Each row is a point. The points of each table are mixes of a few directions, plus a little noise. How many directions does each table use, and how many do they share? Where both have some left over, give the other angles between the two spaces (their principal angles), to ten degrees, smallest first.
(in the rows, 128 means zero)

First (7 x 3)
[[138 122 138]
 [ 77 161  75]
 [207  78 211]
 [122 132 122]
 [163 106 164]
 [ 91 153  88]
 [ 98 146  98]]
Second (6 x 3)
[[ 80 159  77]
 [108 141 107]
 [163 106 164]
 [ 74 162  72]
 [166 103 168]
 [177  97 180]]
Directions: first 1, second 1, shared 1

First (6 x 3)
[[211 136 166]
 [ 84  73 126]
 [ 99 151 105]
 [ 49 146  83]
 [163 130 144]
 [163 131 144]]
Second (6 x 3)
[[ 87 167 126]
 [153 139 126]
 [ 32 143 129]
 [183  98 129]
 [195  65 132]
 [118 158 126]]
Directions: first 2, second 2, shared 1; angles 30

First (6 x 4)
[[161 105 111 106]
 [161 104 110 103]
 [ 71 160 152 147]
 [184 108 114 138]
 [ 33 144 138  64]
 [158 146 144 210]]
Second (7 x 4)
[[138 103  93 102]
 [ 52 100  44  89]
 [ 91 174 173 186]
 [119 143 156 126]
 [178 150 190 158]
 [154 115 103 154]
 [165 110 136  81]]
Directions: first 2, second 3, shared 2

First (6 x 6)
[[190  75 178 135 118 159]
 [122 158 125 137  60 155]
 [ 86 156 156  97 188 124]
 [193 170  64 147  82  82]
 [105 129 119 134 106 139]
 [ 72  80 126 117 213 110]]
Second (6 x 6)
[[121 126 147 125 118 133]
 [143 127  70 138 162 102]
 [ 82 104 224 110  84 124]
 [172 161  69 141 147 163]
 [ 71  76 177 115 125  54]
 [178 173  81 140 133 192]]
Directions: first 4, second 2, shared 1; angles 60

First (7 x 8)
[[117 140 156 130  85  92 128  98]
 [122 133 145 125  99 101 126 109]
 [133  99 142  86  97  84 105 121]
 [121 131 152 121  88  91 123 103]
 [141 139  69 169 230 232 153 184]
 [130  99 150  82  85  71 102 113]
 [134 155  82 184 214 224 159 168]]
Second (9 x 8)
[[145  86 110  85 150 129 106 157]
 [ 99 199 159 202  91 127 165  78]
 [115 162 143 162 109 127 145 104]
 [109 177 149 179 102 128 154  94]
 [120 146 136 147 119 128 137 115]
 [174  12  77   8 190 128  69 209]
 [133 112 121 112 136 128 120 140]
 [105 186 154 188  97 128 158  88]
 [151  71 103  69 158 129  99 168]]
Directions: first 2, second 1, shared 1

First (10 x 9)
[[158 155  91 128 158 139  97 169 125]
 [125  85 167 106 115 152 146 112 132]
 [171 103 131  93 155 183 107 168 129]
 [ 70  68 205 125  70 112 190  46 134]
 [122 229  42 186 147  59  96 151 119]
 [125  59 190  92 110 169 154 105 134]
 [116 142 121 141 122 109 131 119 127]
 [155 115 128 108 146 161 114 154 129]
 [ 59 182 110 191  88  31 157  68 125]
 [178 141  96 110 170 166  88 187 126]]
Second (9 x 9)
[[ 94 162  98 172 109  67 140 101 115]
 [178 110 146  80 161 195  97 172 143]
 [102 116  52 186 106  62 156 111  64]
 [110 163 128 139 113  92 126 101 134]
 [159 130 128 113 173 186 104 192 152]
 [ 80 142 203 135 126 147 155 119 195]
 [189 139 151  65 153 179  77 152 148]
 [ 79  72  88 182  82  68 189  80  64]
 [160 117 158  81 129 159 106 124 136]]
Directions: first 2, second 4, shared 2

First (10 x 11)
[[126 118 137 104 168  80 133  83 132 146 144]
 [153 182 123  89 124 107  47 157 207 159 115]
 [161 121  92 159  81 191 164 156 157 114 126]
 [111 125 135  84 116 120 125  63  97 145 148]
 [122 129 135 161 130 134 127 178 124 103 112]
 [128 114 136 174 143 111 106 164 140 136 105]
 [112 115 142 110 186 105 207 101  82  84 158]
 [135 108 125 124 142 107 166 103 137 115 149]
 [130 144 119 122 118 172 107 124 111 161 112]
 [103 123 137 153  71 154  97 151  94 118 112]]
Second (9 x 11)
[[105 139 121 129 137  94  85 138 132 118 116]
 [ 40 107   7 158  43 108  89  92 107  24 129]
 [138 147 154 118 180 109 110 145 137 157 116]
 [133 153 166  94 106 133 109 142 127 133 134]
 [165 108 131 138 148 169 194 113 126 154 137]
 [137  98 157 150  83 119 131 136 140 128 135]
 [152 124 131 138 190 134 156 127 133 161 121]
 [137 132 144 121 127 133 131 132 129 136 130]
 [144 144 141 105 137 153 146 126 122 141 134]]
Directions: first 6, second 4, shared 3; angles 80

First (9 x 12)
[[ 59 185 133 135 173 137 170 207 153  83 158 204]
 [200  96 151 127  42 168 120 126  96 200  78  66]
 [112 167 139  89 140 104 138 106 136 112  97 131]
 [147  84 104 124 158 106  94  42 116 170 130  69]
 [156  73  98 135 136  82  77  47 128  99 151 105]
 [115 168 154 134  95 163 165 215 133 113 120 171]
 [164 110 137 132  80 137 119 128 118 132 112 114]
 [143 106 127 135 130 155 127 115 109 200 117  82]
 [ 56 162 109 141 198 100 143 165 162  45 187 209]]
Second (11 x 12)
[[182  61 180 137  88 126 103 104  99  97 130 135]
 [162 120 123 131 116 126 121 119 143 103  87  96]
 [166 103 144 116  16 120  96 117 105 148 128 141]
 [112 154 103 131 142 138 140 141 129 150 137 120]
 [151 104 156 109 118 103 111  75  93 108 146 136]
 [166 131  96 162 183 160 148 152 165  94  67  52]
 [ 69 164 103 135 168 147 153 161 118 179 183 153]
 [ 56 137 158 113 129 106 123 159 179 124 120 206]
 [ 35 182  71 181 239 203 194 233 126 215 208 139]
 [144 122 144  95  55  95 100  87 108 131 130 148]
 [165 132 128  99 154  86 116  58 143  61  72  83]]
Directions: first 4, second 5, shared 2; angles 50, 60

First (9 x 14)
[[165 101 154 128 144 187 134 109 144 108 117 174 144  82]
 [122 164 121 148 100  79 118 163 112 135 121  96 121 174]
 [249 143  87 131 120 105 145  43 135 129 170  70 205  95]
 [121 124 163 136 125 146 117 152 121 121 106 146 122 124]
 [155 147 118 122 116  81 123 101 104 147 147  56 162 126]
 [ 52 122 113 111 138 116 129 146 128 141 132 133  87 152]
 [151 102 161 137 141 193 130 131 146 103 107 192 131  93]
 [ 64 124 102 127 135 134 136 161 150 124 127 174  75 165]
 [ 72 128 134 116 131 113 120 147 114 142 125 113 104 142]]
Second (9 x 14)
[[169 125 125 121 139 134 106 107 134 127 115 120 165  84]
 [ 36 132 172  88 131 117  93 168 110 160 105 115 105 129]
 [183 165 103 149  93 138 167 129 178 114 155 180 129 179]
 [145  85  87 153 160 147 147 101 125  99 134 140 117 108]
 [179 160 132  96 124 147  85 122 179 139 104 161 181  82]
 [139  76  93 153 166 140 143  98 107 101 132 119 118  98]
 [ 71  91  99 143 152 145 156 139 128 110 136 162  69 152]
 [147 157 158 133  94  95 134 130 101 143 140  78 147 152]
 [ 82 160 183 114  92  88 124 159  90 161 133  76 120 170]]
Directions: first 4, second 4, shared 2; angles 40, 70

First (10 x 18)
[[163  96 128 128 106 118  92 124  95 144  88  77 129 150 130  65  66 150]
 [152 130 112 164 105 158 136 129  89 122 123 107 129 127 109 132  74 130]
 [111 149 120 160 115 145 164 131 120 107 148 148 124 115 113 178 124 113]
 [ 55  93 176 114  71   7 123 119 152 120  78 122  98 164 154 108 118 130]
 [128 133 128 114 148 133 126 129 143 132 138 140 132 123 132 130 155 126]
 [136 143 121 110 166 154 129 131 148 133 154 149 138 113 130 140 173 123]
 [148 128 120 121 143 147 118 129 125 136 132 123 135 125 127 117 131 132]
 [125 118 136 117 126 110 117 126 133 133 117 123 126 136 135 111 129 132]
 [121 147 121 134 142 149 148 131 136 119 152 151 131 113 122 162 152 117]
 [143 141 117 117 160 159 128 131 138 133 150 142 138 115 127 136 158 125]]
Second (11 x 18)
[[138 126 135 126 129 140 117 133 115 123 104 103 147 136 124 113  97 140]
 [126 136 123 137 128 137 139 128 127 124 138 136 127 122 123 144 132 123]
 [126 109 137 111 123  97 109 123 135 140 113 120 120 140 141  98 131 134]
 [187  99  83 140 118 127 107 109 110 175 167 134  79 119 132  86 139 122]
 [117 134 136 148 108 135 140 133 109 107 108 112 140 134 117 143  87 131]
 [190 119  84 148 131 167 117 120  99 157 162 126 108 113 118 106 121 125]
 [128 125 143 101 148 128 109 133 139 127 107 113 150 136 135 108 132 141]
 [102 179 143 114 182 189 156 149 153  90 138 149 184 110 116 192 163 124]
 [ 76 119 150 139  86  65 146 123 139 115 115 139 103 140 136 145 125 119]
 [ 93 106 157 111 103  63 115 124 143 127  93 117 119 151 145 104 121 135]
 [125 153 116 134 150 160 151 131 139 121 164 159 131 107 121 169 163 114]]
Directions: first 3, second 4, shared 3

First (10 x 20)
[[116  81 111 115 164 143 152 103 133 149  76 129 158 121 134 150 124 136
  120 121]
 [101 117 121 202 145 189  70 188 120  86  70 182 143 112  91 126 236 126
  115  37]
 [153 146 135 154 128 108  96  72 156 143 162 134 116 142 137 150  40 115
  128 144]
 [125 113 177 124  62  68 130 121 125 150 189  94 121 136 162 149  77 119
  122 142]
 [149 139 126 127 131 112 119  74 151 157 162 116 115 132 151 147  40 130
  129 160]
 [148 170  68 171 216 198  84 112 150  91  68 194 127 129  73 110 157 124
  136 104]
 [114 112 122 127 111 157 132 152 122 166 146  97 113  89 182 144 138 166
  118 124]
 [133 124 165  37  85  40 212 120 104 126 160  81 139 165 123 102 102 103
  144 197]
 [135 141 102  97 165 138 156 125 123 106  93 140 137 140  94  99 154 121
  141 146]
 [105 136 153 127  74 127 130 212  96 108 153 111 113 113 135 103 212 137
  128 107]]
Second (9 x 20)
[[127 114 122 131 140 134 128 111 135 140 117 130 136 125 135 141 112 132
  124 126]
 [135 226 173 109  38  86 126 249  80  46 213 118  76 149  82  36 238 102
  155 143]
 [132 180 152 118  80 106 127 191 103  84 173 124 101 139 104  80 186 114
  142 136]
 [130 150 139 124 107 119 128 156 117 109 147 126 116 133 118 107 153 122
  134 131]
 [127 110 120 131 144 135 129 107 137 142 113 130 138 124 136 144 108 132
  123 126]
 [125  87 109 137 165 145 129  78 148 162  92 132 150 120 147 167  82 139
  116 122]
 [130 159 142 122 100 114 128 165 113 102 155 125 112 135 114  99 163 120
  137 133]
 [124  76 104 138 177 151 128  64 154 173  82 133 156 116 152 177  69 142
  113 120]
 [123  50  92 143 200 161 129  32 167 195  59 136 169 111 165 202  40 149
  106 117]]
Directions: first 5, second 1, shared 1

First (11 x 24)
[[126 136 120 137 188 122 133 152 143 120  78 115 134 149 113 122 155 130
  128 168  99 126 112 135]
 [124 145 114 145 249 116 140 176 158 113  29 102 140 170  99 116 183 133
  130 208  71 125  96 143]
 [129 124 132 124  99 131 125 117 121 132 153 134 125 117 135 131 114 127
  128 108 142 129 135 125]
 [128 124 131 125 101 130 126 117 122 131 150 134 126 119 135 131 116 127
  127 111 140 129 135 125]
 [130 118 137 118  59 135 121 101 112 137 185 142 122 104 145 135  97 125
  126  83 161 130 147 119]
 [127 130 126 131 142 126 130 134 132 126 117 125 129 133 125 126 134 129
  128 138 122 128 124 129]
 [126 135 122 136 179 123 133 149 141 122  86 117 133 146 115 123 152 129
  129 163 104 126 114 135]
 [128 130 126 130 141 126 129 133 131 126 117 125 129 132 125 126 134 128
  127 136 122 127 124 130]
 [131 115 140 115  34 137 118  91 105 140 205 147 119  95 151 137  86 125
  126  67 173 131 152 116]
 [129 124 132 124  99 131 125 117 122 132 151 134 125 118 135 131 115 127
  127 109 142 129 136 124]
 [128 126 130 127 118 129 127 123 125 130 137 130 128 125 131 128 123 128
  128 121 133 128 131 126]]
Second (8 x 24)
[[122 146 107 171 125 183 139 110 146 144 136 145 134  80 134 127 110 143
  106 144  99 134 107 116]
 [153 115 160  92 155  94  90 175 158  75 122  96 119 142 107 105 149 118
  139 156 128 171 114 149]
 [150 129  99 118 139 115 157 153  76 152 124 150 133 134 136 131 136 141
  131  91 139  99 144 119]
 [120 125 162 120 102 122 112 132 138 105 146 117 127 130 112 128 114  98
  143 145 140 146 125 146]
 [108 132 142 133 128 131 147 140 102 139 132 125 155 150 120 119 125 109
  145 137 129  95 130 137]
 [140 123 137 121 111 147 115 139 132 121 170 124 138 103 137 100 118 140
  121 116 127 135 120 122]
 [ 93 133 103 161 153 153 128  67 168 154  93 122 125 134 150 137 142 159
  100 137  98 113 124 105]
 [137 121 115 109 111  80 135 110 103 134 101 145  93 152 126 177 131 115
  139  97 164 132 161 131]]
Directions: first 1, second 6, shared 1
